Every row gives one point. Any point is a mix of the corners, with weights that add up to 1. It lies inside the corners' shape when no weight is negative. Is each point inside? If not, which corners have a negative weight?

Corners:
(1): |  48 |  68 | -34 |
(2): | -12 | -17 | -34 |
(3): | -68 | -40 |  22 |
(4): | 60 | 19 |  5 |
Points:
| -52 | -29 |  14 | -> inside
|  79 |  62 | -39 | -> outside (3)
|  16 |  16 | -27 | -> inside
|  58 |  49 | -33 | -> outside (3)
| -43 | -45 |  16 | -> outside (1)
|   0 |   2 | -28 | -> inside
| -10 |  -2 |   3 | -> inside
|  -7 | -11 | -30 | -> inside

Corners:
(1): |  34 | -46 |  25 |  12 | -25 | -24 |  90 |  33 |  41 |  13 |   2 |
(2): |  27 |  48 |  20 | -23 |  19 | -68 |  66 | -91 | -19 |  19 | -26 |
(3): |   19 |   -1 |   19 |   13 |  -56 |   90 |   65 |   34 |  -56 |   13 | -112 |
(4): |  13 |   6 |  -5 | -61 | -43 | -40 |  20 |  12 |  35 |  75 |  -9 |
(5): |  25 |   5 |  57 | -10 |  17 |  66 |  75 |  41 | -24 |  -4 |  27 |
(6): |  15 |  -7 | -38 |  -2 |  84 |  42 |  17 | -28 |  32 | -35 |   8 |
(7): |  -1 | 106 | -68 | -62 | -48 |   7 |  71 | -28 | 121 | -10 | -17 |
(8): |  -4 |  15 | -47 |  81 | -40 |   1 |  -6 |   3 |  16 |  33 |   1 |
(9): | -56 | -19 |  27 |  67 | -29 |  29 |  48 | -39 |  37 | -53 |  48 |
(10): | -27 |  45 | -42 |   0 |  45 |  51 |  35 |  50 |  37 |  40 | -45 |
(11): |  -4 | -32 |   2 |  53 |  -8 | -68 | -12 |  30 | -16 |  -7 |   7 |
(12): |  16 |  28 |  49 |  65 |  59 |  35 | -11 | -17 |   2 | -14 | -30 |
Points:
|  -1 |  12 |  12 |  18 | -21 |   2 |  41 |   3 |  14 |  14 | -17 | -> outside (6)
|  14 |  39 |  18 |   6 |  25 |  76 |  81 |  -4 |  21 | -19 |  -9 | -> outside (4, 11)
|  9 |  1 | 14 | 12 | -1 | -9 | 34 |  9 | -4 |  5 | -2 | -> inside
|  10 |  12 |   1 |  20 | -28 |  -1 |  18 | -15 |   1 |   5 |  -5 | -> outside (1, 10)
|  12 |  15 |   5 | -18 | -11 | -23 |  30 | -10 |  16 |  34 | -14 | -> inside
|   4 |  14 |  -3 | -10 |  -4 |   1 |  31 |  13 |  19 |  31 | -13 | -> inside
|   8 |  10 |  13 |  24 |   2 |  38 |  35 |   0 |   0 |  -4 | -36 | -> inside
